Every row gives one point. The ring and each string are closed loops that go straight from each point to the next, and from the last back to the first. Before rounding, they use only three directions, however many columns there are. Count how often each string passes through the ring. Passing back the other way cancels.
In the rows, 128 means zero.

Ring, 6 rows:
[[149 143 168]
 [152 185 130]
 [133 184  76]
 [ 85 138  62]
 [ 73 105 101]
 [104  91 152]]
String:
[[152  77 164]
 [169  85 165]
 [152 120 151]
 [118 147 134]
 [112 170 161]
 [133 181 165]
 [114 157 132]
 [134 147 112]
 [161 173  97]
 [150 153  83]
 [125 164 102]
 [105 177 120]
 [108 203  69]
 [117 173  26]
 [124 135   8]
 [107 138  61]
 [ 99 143  95]
 [ 70 153 104]
 [ 72 147 115]
 [106 136 113]
 [ 98  97  90]
 [ 75  48  90]
 [ 66  69 136]
 [ 71  98 165]
 [ 94 141 150]
 [115 118 131]
 [135  91 133]]
Times through: 0

Ring (7 x 4):
[[157  62 101 103]
 [186  82 105  86]
 [177 136 125 115]
 [142 172 146 160]
 [112 172 129 190]
 [111 131  97 178]
 [125  93  93 148]]
String, 15 rows:
[[152 107  97 130]
 [157 107  95 125]
 [218  60  38  59]
 [208  84  91  69]
 [194 126  66 106]
 [152 125 117 134]
 [142 140 184 138]
 [136 197 171 173]
 [111 166 197 176]
 [126 144 139 163]
 [131 146  95 167]
 [123 125 131 159]
 [104 108 138 166]
 [120  80  52 155]
 [151  88  59 129]]
Times through: 1
String (23 x 4):
[[106 158 163 183]
 [125 140 144 161]
 [138 146 106 159]
 [124 202 114 197]
 [123 198 166 185]
 [135 168 181 158]
 [144 132 152 139]
 [159 134 119 132]
 [199 145  72 109]
 [221 128  73  81]
 [175 103 157  96]
 [154 102 169 113]
 [163 114 119 119]
 [191 124  75 106]
 [165 126 103 125]
 [147 120 155 130]
 [155 148 174 131]
 [147 185 180 155]
 [130 155 175 158]
 [131 139 152 154]
 [135 174  92 177]
 [114 198 101 205]
 [ 96 190 145 211]]
Times through: 3

Ring:
[[177 136 166 115 158 126 126 123]
 [165 140 164 100 136 133 114 122]
 [113 153 151  99  97 152 106 117]
 [ 76 151 132 115  85 159 110 122]
 [ 53 135 106 149  97 156 123 136]
 [ 71 133 113 173 133 146 144 135]
 [115 141 144 171 165 138 156 123]
 [161 140 164 146 175 128 147 120]]
String (31 x 8):
[[107 192 189  87  89 170 114  83]
 [ 97 171 162  87  78 165 103 103]
 [ 60 217 192  90  60 192 117  67]
 [ 79 186 171 121  99 171 131  90]
 [104 128 123 129 116 141 116 138]
 [ 91 158 148 133 114 156 130 112]
 [ 39 191 156 136  84 182 135  89]
 [  7 161 110 147  66 178 123 119]
 [ 11 186 138 158  82 185 143  96]
 [ 57 173 147 153 110 168 144 102]
 [ 90 130 119 148 123 143 128 137]
 [100  87  79 153 128 124 114 173]
 [103 134 129 145 131 142 131 132]
 [111 115 113 146 134 132 124 148]
 [118  81  82 157 144 116 118 176]
 [119  85  87 169 156 116 130 172]
 [121 113 117 150 145 128 129 148]
 [115 153 154 155 151 144 149 114]
 [132 115 123 147 150 126 129 145]
 [143 106 120 146 156 120 127 152]
 [122 166 171 142 147 149 147 102]
 [157 176 198 143 175 143 160  89]
 [202 162 205 132 196 127 155  97]
 [204 113 156 120 179 109 125 140]
 [200  84 124 113 165 100 106 166]
 [216 147 196  92 167 123 122 110]
 [185 171 205  92 148 140 126  93]
 [150 172 190 103 133 149 127  95]
 [126 134 140 126 129 138 121 130]
 [123 131 135 126 128 138 120 133]
 [120 173 176 103 110 157 121  98]]
Times through: 0

Ring (10 x 9):
[[143 105  87 128  92 154 149 149  99]
 [128  99  89 134 106 155 159 157  99]
 [112 118 103 141 117 146 153 150 114]
 [107 130 114 146 133 146 152 139 133]
 [111 134 124 151 157 154 158 125 157]
 [123 143 128 150 158 155 151 111 170]
 [141 174 127 139 115 135 112  94 164]
 [150 189 121 130  80 120  89  91 150]
 [156 179 109 123  59 118  86 102 128]
 [154 141  95 123  68 135 115 126 109]]
String (29 x 9):
[[138 155 114 135 103 137 121 113 140]
 [143 200 119 127  60 106  74  95 137]
 [161 247 122 115   7  75  22  70 134]
 [168 201 110 117  33 105  61  88 128]
 [158 139 100 127  89 145 124 118 126]
 [166 138  92 121  68 141 116 121 112]
 [166 134  86 118  55 138 114 128  99]
 [153  85  86 131 117 174 170 147 111]
 [143 100  93 134 117 165 162 143 117]
 [141  95  91 134 117 166 165 148 112]
 [134 126 101 134 106 147 141 135 120]
 [134  82  91 138 134 174 181 155 114]
 [126  57  77 136 126 178 195 181  86]
 [115 113  89 133  86 138 144 163  86]
 [105 116  93 136  90 135 145 165  87]
 [106  99  98 143 128 155 170 162 107]
 [114  89 102 147 154 171 186 155 126]
 [123 132 110 140 120 146 144 132 131]
 [119 162 116 138  97 125 115 122 131]
 [100 172 127 145 112 119 117 121 141]
 [116 160 121 142 114 131 124 119 142]
 [127 116 111 144 145 163 163 131 143]
 [117 111 123 155 186 176 183 126 169]
 [120 105 127 158 204 185 193 122 181]
 [124 117 131 158 203 182 185 112 190]
 [130 159 137 151 165 155 143  93 190]
 [133 194 131 138 100 119  94  90 162]
 [134 158 115 136 103 134 119 114 140]
 [141 131 114 140 135 158 148 117 151]]
Times through: 0
String, 24 rows:
[[119 147  99 130  69 121 115 142  98]
 [126 118 104 139 121 153 153 140 124]
 [116  79  99 147 157 177 193 160 122]
 [ 96 125 110 146 127 141 154 151 120]
 [102 103 112 152 164 166 182 149 138]
 [112 102 114 152 171 172 184 142 147]
 [ 96 122 130 160 188 165 179 131 168]
 [113 173 129 145 120 126 118 110 155]
 [124 153 121 143 125 140 132 115 150]
 [130 110 114 147 162 172 173 127 155]
 [131 137 136 155 191 173 167  98 197]
 [138 202 142 142 122 126  97  74 188]
 [137 183 123 134  92 122  98  99 149]
 [137 162 115 134  97 132 114 111 140]
 [152 222 124 124  45  96  54  79 144]
 [155 228 120 119  24  86  41  81 133]
 [142 158 109 131  86 131 112 115 130]
 [147 129 102 132 104 150 137 125 128]
 [162 136  90 120  63 139 115 126 106]
 [159 141  86 117  43 128 105 132  91]
 [140 157 100 125  60 121 102 126 107]
 [139  92  93 136 127 170 171 148 117]
 [138  57  77 135 128 183 195 173  94]
 [125  93  80 130  87 150 157 170  79]]
Times through: 4

Ring, 8 rows:
[[176 142 104  99  85 125 173  86 114  93 108]
 [150  96  86  72  66 119 140  94 112  98  91]
 [127  73  93  70  75 128 104 104 110 121  94]
 [114  69 133 105  94 158  68  95 121 156 121]
 [126  89 167 147  99 182  70  70 139 164 147]
 [151 126 183 173 109 188  99  58 145 157 163]
 [177 167 167 162 123 168 146  71 131 136 156]
 [185 172 138 134 116 145 172  82 119 113 136]]
String (27 x 11):
[[ 92  42 129  92  95 159  39 106 118 170 116]
 [ 96  58 128  88 114 154  47 120 108 174 117]
 [ 95  24 130 102  60 166  36  78 135 157 114]
 [128  72 129 112  69 157  87  74 133 135 118]
 [137  99 125 106  95 148 106  93 119 136 119]
 [123  99 105  70 126 128 101 135  91 146 105]
 [117  53  70  42  65 113  99 115 102 115  75]
 [139  57  74  65  22 120 124  72 126  85  78]
 [154  94 100  93  52 132 137  72 127  97 100]
 [152 126 119 100 111 137 133 104 108 127 118]
 [168 149  97  81 115 115 169 117  95 106 105]
 [193 167  96  95  91 114 202  90 108  79 105]
 [193 153 118 125  67 136 187  57 132  82 119]
 [179 144 128 129  81 145 163  65 130 101 126]
 [156 140 129 110 125 141 136 106 107 133 126]
 [181 179 122 110 135 129 179 110 100 115 125]
 [198 180 116 117 102 127 200  83 114  89 121]
 [198 169 104 108  85 121 204  78 116  78 111]
 [165 149 109  92 121 124 158 114  99 116 113]
 [152 128 121 103 113 138 133 103 109 128 119]
 [162  91  96  97  31 132 147  56 136  82  97]
 [149  61  72  70   7 119 137  59 133  73  77]
 [146 103 121 106  84 144 119  84 122 123 116]
 [138 110 118  94 111 138 114 109 107 136 115]
 [131  99 117  90 110 139 103 112 106 141 113]
 [131  79 126 108  75 153  93  79 128 134 117]
 [100  31 126 100  60 162  46  79 134 152 112]]
Times through: 2
